Each row of a before or after table is a point. One or more steps were done to the points. Then noise was added and the rows were shuffled. The steps act on columns, c1 being the first. Name the steps. A step turns or swaps two columns, mirrors them in a line or flattens them onto one, adds a multiple of one to another, or multiplies or shifts one. Angles are multiples of 10 degrees, from the lower column toward the higher: turns from -170 to 170, lines from 10 to 170 but not 90. Use the fewest steps. Two steps may share a column if one is a turn and the other turns, adds or multiplies; they go together, in the order done. Otherwise the lowest column goes first.

Before:
[[ 33   4]
 [-30  78]
 [-62 -39]
 [ 47  42]
 [ -6 -58]
 [-46 -10]
 [ -4 -12]
 [ 12  -4]
 [ -4  13]
 [ 29  64]]
After, 10 rows:
[[-59  -7]
 [ 63  29]
 [  3  33]
 [ 42  47]
 [ 12  -2]
 [-13  -4]
 [-39 -62]
 [ -4  11]
 [ 78 -30]
 [-10 -47]]
Steps: swap c1 and c2

Before:
[[-28  -4  -7]
 [  6  35   5]
 [ 95 -18 -27]
 [  6  16  23]
 [ 21  39  72]
 [-13  -2 -32]
 [ 47  13   0]
 [  5  31  19]]
After, 8 rows:
[[  7 -14  23]
 [  4  12 -35]
 [-21 -43  -1]
 [ 17  29  -6]
 [-73 -57 -29]
 [ 19 -23  18]
 [ 15 -39  73]
 [ 23 -23   4]]
Steps: turn c1 and c2 by -130 degrees

Before, 14 rows:
[[ -6 -20  30  23 -36 -63]
 [-68  -8  46 -32  -9 -11]
 [-24 -10  14  -3 -43 -16]
 [ 59 -50  40  95  -5 -53]
 [-40  18  -6 -22   8  -1]
 [ -4   1  65 -25 -28 -68]
 [ 43 -54   9  45  16  -9]
 [-14  48  -6  21 -24 -46]
 [ 66 -79  18  47 -30  17]
 [-33  -9  -7 -33 -31 -17]
 [ 26 -74  24  55   5   3]
 [-11  37 -15 -48   8 -13]
 [  4   4 -19   5 -10 -42]
 [-12  53  20  -2 -10  12]]
After (14 x 6):
[[ 11  34 -17 -50 -19 -12]
 [ 42   8 -17   5  11  -2]
 [  4 -69  23  52  23  24]
 [ 44  55  -4  21   6 -24]
 [  3  -3  45 -31   9 -71]
 [ 67  12  63 -25  27 -13]
 [ 59 -45  40  93  19  46]
 [-11  54  21  -2  -7 -12]
 [ 20 -59   9  44   5  42]
 [ 63  -6  30  24  41 -16]
 [ 10   6  15  -4  46 -25]
 [ -6 -64  20  48  55  69]
 [ 11   3  -7 -32  33 -36]
 [ -7  13  -5 -20 -14 -38]]
Steps: turn c1 and c6 by 80 degrees; mirror c2 and c5 in the line at 170 degrees

Before, 8 rows:
[[-78   2  26  -1  40  13  46  -8]
 [-71 -66 -30  30 -25   6  36  43]
 [ -3  -7   4  10   5 -34 -61 -38]
 [ -9  11   9 -63  11   2 -91 -13]
 [-44  27 -40   4  10  14   5 -83]
 [ 45  15 -39  15  51  53 -14  -4]
 [ 28  35  45 -19 -51 -59  -6   8]
 [-21 -44  35  57 -32  47 -40  28]]
After, 8 rows:
[[-51  27 -39  21  -9  19   4 -82]
 [-15 -41  32  61  58  50  -1  28]
 [ 28  35  46 -24  38 -64 -36   6]
 [ 49  15 -43   0 -20  53  54  -2]
 [ -6  -3   4   8  44 -36  45 -42]
 [-68 -64 -32  52  -8   5 -45  44]
 [-12  10  10 -62  63   3  70 -10]
 [-76   1  25  20 -61  10   0  -6]]
Steps: add -0.3 times c1 to c4; turn c5 and c7 by 130 degrees

Before, 13 rows:
[[-18  -8 -44  -2 -77 -21 -37 -28 -11  45 -13]
 [-43 -61  18  56 -38 -18 -27 -56  16 -23 -24]
 [-36 -51 -43  52  -6   7  24 -62  30 -18 -37]
 [-79 -16  36  45 -18  -9 -16 -20  37  24 -24]
 [-26  -3 -46  36 -53  42  -8 -15  16   0  11]
 [ 60 -25  22 -48 -16 -13 -78  17  78 -59  58]
 [-29  12  -8  31 -10 -36 -66 -16  23 -44 -13]
 [  3   2 -49 -51 -22  81 -18  -2 -33  21 -58]
 [ 38  17 -85 -73  58  19  10  -5  20  28 -33]
 [ 50   4 -37 -24  52  60 -22 -10 -29  38  -1]
 [ 48  -1 -50   4 -20  51 -39  10  18  46 -55]
 [ 16 -59 -13 -15  49 -59 -37  60  47 -61  32]
 [ 44  22 -34 -11   0  33  45  -6 -21  17 -48]]
After (13 x 11):
[[ 44  -8 -35  20  67 -39 -19  23 -13  48 -11]
 [-55  14 -74 -52 -41  14  13  54  25  29 -31]
 [-41  -1 -42  -8  40 -39  55 -10  18  43 -58]
 [-32 -61  -4 -51 -38 -33 -60 -34  45 -62  30]
 [-69   5 -27 -12 -35 -25  62  26 -33  37   0]
 [-48  20 -22  -6  18  47  33  10 -20  17 -53]
 [-46 -25  30 -48  32 -77 -19  16  79 -58  58]
 [ 32 -49 -29  77  -5  21   9  18  32 -18 -41]
 [ 80 -18  45  53 -10 -16 -13 -16  39  21 -22]
 [ 54 -63  28  78  16 -30 -20   8  18 -24 -29]
 [  9   1 -45 -40  20 -11  81  36 -32  19 -59]
 [ 28  12   5  34   1 -69 -32  -9  24 -40  -8]
 [ 45  -3 -40  40  47  -8  43 -14  14   1   9]]
Steps: turn c1 and c5 by 160 degrees; shift c3 by 10; mirror c4 and c8 in the line at 160 degrees; swap c6 and c7

Before, 10 rows:
[[-16   2  12   2 -13 -32  10 -27   4  -9  15  36]
 [ -3  17   4 -34 -14 -19   3  -2  10 -32 -13 -35]
 [ -2  -3  -1   5 -45 -48   9 -53   8  15  12  30]
 [ 28  11  -5 -14  -7  -3  -4  -6  17 -35 -20 -13]
 [-19  40 -27  43  -8 -41  14  32  32  38  38 -19]
 [  4  -3 -10 -12 -18 -37  36 -34 -13   3   7  28]
 [-12  -3   3  23 -13 -25  19 -49  -4   4  11   5]
 [  6 -11   6 -31 -17  11  17  -4  33 -32 -13 -23]
 [ -9  50  12  21 -16  -5  12  12  28  42   4 -17]
 [ -4   0 -16 -31  11 -14  -6   0  27 -10 -24 -20]]
After (10 x 12):
[[ -4  -7  -3   7 -44 -94  27 -52   9  11  17   9]
 [-11  -1   5  22 -13 -49   4 -51  -5  11   3  20]
 [-17   3  21   0 -11 -65  36 -28   1  14 -13  10]
 [ -3   0 -25 -33  10 -26 -22  -2  26 -25 -11  -4]
 [  9  -3 -15 -13 -19 -76  30 -33 -15   5   3  36]
 [ 29  12  -8 -15  -7  -6 -13  -7  17 -22 -37  -5]
 [  7 -13  10 -29 -16  21 -26  -5  31 -13 -32  17]
 [-20  40 -43  40  -8 -84 -18  32  32  40  40  14]
 [ -2  16   4 -33 -13 -39 -34   0  10 -15 -32   4]
 [ -9  49  23  17 -19  -8 -15  13  28   4  40  14]]
Steps: multiply c3 by 1.6; multiply c6 by 2; swap c7 and c12; swap c10 and c11

Before, 13 rows:
[[ 41  -5  15   2  -4 -21  -4   1  10 -21  38   3  12  -2  -3   9 -17  19]
 [-11 -13  19  10  19   0 -13 -13  11  -7   4   3  14  -8  17   3   5  22]
 [  1   9   0   0  -2   2 -10   2  -1  -7   7 -13   2   2  21   8  -7  11]
 [  1   1   7  73 -18  -7 -13  12  14  -1   1  -2  -9  -7  25  -3 -15   8]
 [ -9  15  -6  -9  16 -53  32   4  19  -5  11  -7  -2  29  27  -2 -15  13]
 [-12   8 -21  -4   9  -4  -4   3  21   3  51  -7  14  -5   2 -22  -5  33]
 [ -4 -12  13  42 -16 -16 -11  13   6  -1   9 -13  -8  -8  14   2  31  23]
 [-17  -5  -7  10   0  -1  22  -4 -95 -10  18  -8  24   0  26  10  -9   7]
 [-14  -7 -32 -10  11  -6 -14   6   4 -34   4   1  42   4  19  -7  -1  17]
 [  0  -4   8  11   0  -5  -7 -13  12 -16  21  -4 -12 -14  28 -19  -1  27]
 [ -3   0 -12  -4  -6 -35  39  -6  20  -4  14 -14   2 -14  13  14 -11  20]
 [-16  -7 -61  -5   8 -20  -9 -27   4  -3   3  -3  17 -13  -5  -9  11   6]
 [ -4 -10  10 -13 -28 -16   9 -30   6  -7  23  61  12   9  20  -2  -4   7]]
After, 13 rows:
[[ -4 -11  16  42 -16  14 -12  14   6  10 -50 -11  -9  -1 -16   5  30  21]
 [-17  -5  -6  12  -2  29  25  -5 -96  -2 -41 -10  21 -11  -1  10  -8   5]
 [  3   2   5  74 -17  25 -13  11  13   9 -62  -1 -11   1  -4  -4 -13   7]
 [ 40  -7  15   3  -4  -4  -4   1  10   1 -23   4  10 -21 -21   8 -17  18]
 [  2   8   2  -2  -2  19  -9   1   0  -3 -54 -12   2  -7   0   9  -6  12]
 [-11 -12  21  10  18  15 -13 -12  10   6 -55   2  15  -8  -2   3   6  22]
 [ -4   0 -10  -5  -6  12  39  -5  18  18 -46 -14   3  -5 -38  16 -11  20]
 [-14   8 -23  -3   7   3  -4   2  23   4  -8  -5  13   4  -7 -23  -6  34]
 [ -2  -3   8  12  -1  28  -7 -14  11  12 -40  -5 -12 -17  -5 -22  -2  27]
 [-18  -8 -62  -4   8  -3  -8 -25   4  14 -59  -4  19  -2 -19  -8  10   4]
 [-14  -9 -30  -9  10  21 -15   4   4  -3 -53   1  41 -33  -8  -6  -2  16]
 [ -9  15  -6  -9  17  28  33   5  20 -31 -49  -6  -2  -7 -53  -4 -14  12]
 [ -3  -8  11 -15 -29  16  12 -31   6 -10 -39  60  12  -6 -16  -5  -6   7]]
Steps: swap c6 and c15; turn c10 and c14 by 90 degrees; shift c11 by -60
